Rows are points. The ring and each string are closed loops that go straight from each point to the next, and from the last back to the first. Before rounding, they use only three directions, however many columns there are. Count how often each string passes through the ring. Passing back the other way cancels.

Ring (10 x 4):
array([[-23,  -7,  30,   6],
       [-22,   4,  14,  -7],
       [-17,  11, -11, -17],
       [-15,  10, -35, -24],
       [-17,   3, -44, -25],
       [-18, -12, -42, -16],
       [ -8, -29, -25,   8],
       [  1, -36,  -6,  25],
       [  0, -35,  13,  32],
       [-13, -23,  32,  23]])
String (23 x 4):
array([[-11, -32, -47,   0],
       [-37, -33, -19,  -8],
       [-23, -18,  -6,  -2],
       [ -5, -20,  -9,  10],
       [-25, -30,   9,  10],
       [  3, -48,  23,  45],
       [ 15, -40,  20,  48],
       [ 20, -25,   0,  35],
       [ 11, -33,  24,  42],
       [ -5, -37,  41,  40],
       [-28, -33,  39,  22],
       [-28, -22,  14,   5],
       [-13, -40,  27,  31],
       [ 24, -48,   7,  53],
       [ 24, -39, -11,  41],
       [ -6, -20, -11,   9],
       [-24, -26, -12,   0],
       [-31, -26, -21,  -8],
       [-16, -15, -14,  -2],
       [ -4, -17, -27,   2],
       [-35, -15, -15, -15],
       [-39, -19, -33, -22],
       [-27, -26, -46, -15]])
Times through: 1
String (14 x 4):
array([[-32,   1, -21, -25],
       [-32,  26, -32, -45],
       [-13,  26, -14, -25],
       [ 10,   6,  -6,   6],
       [ -5,  -5,  -2,   4],
       [-30,  -3,   9, -10],
       [-41,   7,  13, -22],
       [-47,   6,   3, -29],
       [-34,   0, -10, -22],
       [-38,  13, -39, -43],
       [-21,   7, -60, -37],
       [ -6,  -1, -58, -21],
       [ 13,  -8, -40,   3],
       [-11,  -8, -21,  -6]])
Times through: 2

Ring (6 x 8):
array([[ -3,  -7,   3,   1,  -6,   2,  -5, -15],
       [ -3, -14,  -9,  -7,  -2,  21,  -9,  17],
       [  0, -12, -12, -11,  -6,  16,  -3,  24],
       [  1,   0,  -3, -10, -22, -16,  11,   0],
       [ -5,   4,   4,  -5, -34, -35,  13, -23],
       [ -8,   1,   8,   0, -29, -30,   6, -34]])
String (29 x 8):
array([[ -7,  -7,  -1,  -4, -18,  -7,  -2,  -9],
       [  5,  -3,   4,  -1,   1,   5,   1, -12],
       [  5,  -7,   3,   1,   9,  16,  -5,  -8],
       [ -4, -16,  -6,  -2,   4,  26, -15,   6],
       [-15, -21, -14,  -7, -13,  20, -18,  19],
       [ -9, -14, -10,  -7, -13,  11,  -9,  13],
       [  0,  -7,  -4,  -6,  -6,   7,  -2,   3],
       [  9,  -6,  -2,  -5,  10,  20,  -1,   7],
       [ -3, -19, -18, -13,  -2,  31, -10,  39],
       [ -7, -18, -19, -15, -12,  21,  -7,  38],
       [ -7, -13, -14, -13, -19,   7,  -3,  24],
       [-10, -10, -11, -11, -25,  -4,  -1,  14],
       [  7,  -1,   1,  -5,  -2,   3,   5,  -3],
       [ 10,  -1,  -3,  -9,  -3,   5,   9,   9],
       [  8,   1,  -6, -14, -13,  -5,  14,  15],
       [ -9,  -3, -10, -15, -40, -24,  11,  10],
       [ -9,  -3,  -6, -10, -34, -22,   7,  -1],
       [ -1,  -2,   0,  -6, -18, -12,   6,  -7],
       [  5,   5,   5,  -5, -16, -19,  14, -17],
       [ -3,   7,   6,  -5, -36, -41,  17, -27],
       [-14,   5,   4,  -6, -53, -55,  15, -32],
       [ -5,   8,  10,  -2, -36, -44,  15, -38],
       [-20,   4,   6,  -3, -59, -60,  11, -42],
       [-19,  -2,   2,  -3, -49, -43,   5, -30],
       [-10,  -4,   0,  -4, -29, -20,   2, -16],
       [  4,   0,   5,  -2,  -7,  -6,   5, -16],
       [  2,   3,  14,   6,  -8, -16,   4, -41],
       [ -8,  -2,  10,   6, -18, -18,  -3, -41],
       [-16,  -9,  -1,  -1, -29, -15,  -6, -19]])
Times through: 5
String (32 x 8):
array([[  0,  -4,   9,   5,   1,   1,  -5, -29],
       [  7,  -2,   6,   1,   5,   6,   0, -16],
       [  1,  -5,   2,  -2,  -4,   4,  -1,  -9],
       [  0,  -5,   0,  -4,  -9,   0,   0,  -6],
       [  5,  -5,   1,  -3,   1,   9,   0,  -4],
       [ -5,  -8,  -4,  -6, -13,   2,  -3,   2],
       [-11, -17, -13,  -9, -16,  12, -10,  19],
       [-15, -24, -21, -13, -16,  25, -16,  38],
       [ -1, -18, -16, -11,   3,  33, -10,  35],
       [  8, -10,  -7,  -8,   9,  27,  -3,  21],
       [  7,  -3,   0,  -5,   0,   7,   3,  -1],
       [ -4,  -9,  -8,  -9, -14,   4,  -1,  11],
       [ -9, -15, -16, -13, -18,  11,  -5,  28],
       [-10, -20, -22, -17, -15,  23,  -9,  45],
       [ -9, -16, -16, -13, -17,  13,  -6,  28],
       [ -9, -22, -22, -16, -10,  29, -12,  46],
       [  3, -15, -13, -10,   7,  33,  -8,  31],
       [ 10,  -7,  -2,  -5,  12,  23,  -2,   9],
       [  3,  -6,  -2,  -5,  -2,   9,  -1,   1],
       [  2,  -5,  -1,  -4,  -4,   5,   0,  -3],
       [ -5,  -9,  -4,  -5, -12,   3,  -4,   0],
       [-11, -13,  -6,  -4, -14,   6, -10,   1],
       [-10, -13,  -3,  -1, -10,   7, -12,  -7],
       [ -2,  -7,   5,   3,   0,   6,  -8, -20],
       [ -3,  -5,   7,   4,  -5,  -2,  -6, -27],
       [-11,  -6,   7,   5, -18, -13,  -7, -34],
       [  0,  -1,  11,   5,  -6,  -9,  -1, -34],
       [  3,   0,   8,   2,  -5,  -6,   2, -26],
       [  2,  -2,   3,  -2,  -9,  -5,   3, -13],
       [ -7,  -5,   1,  -3, -21, -12,   0, -15],
       [-16,  -7,   1,  -1, -30, -19,  -4, -23],
       [-10,  -6,   5,   3, -18, -12,  -5, -29]])
Times through: 4

Ring (6 x 11):
array([[  4,   3,  -5, -14,  23,  21,  15, -16,   0, -12, -17],
       [  4, -20,  -1, -15,   4,  -3, -11, -13,  -9, -12,  11],
       [ -1, -17,  -1,  -8, -18, -19, -17,   2,  -3,  -3,  24],
       [ -7,   9,  -3,  -1, -25, -14,   1,  17,  15,   5,  10],
       [  2,  12, -12,   3,  -5,   1,   5,   6,  10,   4,  -1],
       [  8,   5, -13,  -2,  14,  12,   6,  -9,   0,  -4,  -8]])
String (28 x 11):
array([[  3,  12, -15,   9, -13,  -7,  -2,  11,  10,   9,   7],
       [  5,  18, -17,   8,  -1,   5,   8,   6,  11,   7,  -6],
       [  0,  21, -10,  -2,   6,  14,  19,   3,  14,   1, -16],
       [  2,   8,  -8,  -5,   5,   8,   9,  -2,   6,  -3,  -7],
       [ 11, -14, -12,  -4,   8,   0, -13, -13, -10,  -5,  10],
       [ 16, -15, -16,  -4,  22,   9, -11, -22, -16,  -9,   3],
       [ 11,   9, -14,  -8,  36,  31,  19, -21,  -2, -11, -27],
       [  2,  20,  -9,  -9,  25,  29,  29,  -9,  10,  -8, -30],
       [  1,  12,  -7,  -8,  12,  16,  17,  -5,   8,  -5, -16],
       [  5,   2,  -9,  -6,  10,   9,   5,  -7,   1,  -5,  -5],
       [  1,  14,  -8,  -6,   9,  14,  17,  -2,   9,  -4, -15],
       [  0,  20,  -8,  -4,   9,  17,  22,   1,  13,  -2, -20],
       [  1,   4,  -7,  -5,   1,   3,   4,  -1,   5,  -3,  -1],
       [ 10,  -9, -15,   4,  -2,  -7, -16,  -5,  -7,   1,  15],
       [  5,   6, -15,   9, -13,  -9,  -7,   9,   6,   8,  11],
       [-10,  38,  -8,   8, -25,  -3,  23,  29,  32,  14,  -9],
       [-11,  31,  -3,  -2, -15,   4,  26,  20,  28,   6, -14],
       [ -3,   8,  -5,  -5,  -8,  -1,   7,   6,  11,   0,   0],
       [  1,  -8,  -6,  -2, -16, -15, -13,   5,   1,   1,  19],
       [ -2, -11,  -3,   0, -32, -28, -21,  13,   3,   5,  31],
       [ -8,  -2,   0,  -2, -36, -26, -12,  19,  11,   6,  25],
       [-10,  13,   1,  -5, -24, -10,   9,  18,  19,   4,   5],
       [ -8,  16,  -1,  -6, -12,   1,  15,  12,  18,   1,  -5],
       [  2,  -7,  -6,  -4,  -8,  -8,  -8,   0,   0,  -2,  12],
       [ -1,  -9,  -5,   1, -27, -24, -19,  11,   3,   5,  27],
       [-11,  19,  -3,   5, -38, -19,   4,  29,  24,  12,  12],
       [-17,  45,  -3,   4, -31,  -2,  31,  35,  40,  14, -13],
       [ -4,  21, -10,   8, -23,  -9,   7,  21,  20,  11,   4]])
Times through: 4
String (28 x 11):
array([[  0,  14,  -4, -12,  16,  21,  23,  -6,   9,  -8, -22],
       [  0,   6,  -4, -10,   7,  10,  12,  -4,   6,  -6,  -9],
       [ -4,  14,  -1, -15,  12,  19,  24,  -3,  12,  -9, -21],
       [  4, -17,   1, -21,  17,   9,  -1, -20, -10, -18,  -1],
       [ 10, -42,  -2, -16,   5, -12, -31, -22, -25, -16,  28],
       [  8, -32,  -4, -11,  -2, -14, -27, -14, -18, -10,  26],
       [  0,  -4,  -3,  -9,  -2,  -1,  -1,  -2,   2,  -5,   4],
       [ -5,   4,   1, -11,  -5,   1,   8,   3,   9,  -5,  -1],
       [ -3, -15,   3, -14, -12, -11,  -9,  -1,  -1,  -8,  16],
       [  8, -50,   0, -13, -14, -30, -46, -14, -26, -11,  47],
       [ 12, -60,  -1, -14, -11, -31, -54, -20, -33, -14,  52],
       [  2, -27,   2, -17,  -2,  -9, -17, -12, -12, -13,  19],
       [ -2,  -1,   0, -14,   3,   6,   7,  -5,   4,  -9,  -3],
       [  1,  -2,  -4, -10,   4,   4,   3,  -5,   1,  -7,   0],
       [ 10, -23,  -6, -12,  11,   0, -15, -19, -15, -12,  11],
       [ 11, -19,  -7, -16,  27,  14,  -4, -27, -16, -17,  -3],
       [  6,  -8,  -8,  -7,   7,   3,  -5, -10,  -5,  -7,   4],
       [  1,  11,  -6,  -9,  12,  15,  17,  -5,   8,  -6, -15],
       [  3,  19, -10,  -8,  24,  27,  26,  -9,   9,  -7, -28],
       [ 13,   5, -17,  -3,  27,  21,   8, -17,  -4,  -6, -15],
       [ 11,  10, -17,   0,  22,  20,  11, -12,   0,  -3, -16],
       [ -2,  20,  -7,  -5,   6,  15,  22,   2,  14,  -2, -18],
       [  1,   5,  -7,  -5,   2,   5,   6,  -1,   6,  -3,  -4],
       [  8, -11, -11,  -3,   4,  -2, -11,  -9,  -7,  -4,   9],
       [  1,  12,  -8,  -5,   7,  11,  13,  -1,   8,  -3, -11],
       [  0,  27,  -9,  -6,  19,  27,  31,  -3,  15,  -4, -30],
       [  7,  14, -12,  -8,  30,  29,  22, -15,   3,  -9, -27],
       [  1,  21,  -7, -12,  28,  32,  32, -11,  11, -10, -34]])
Times through: 1
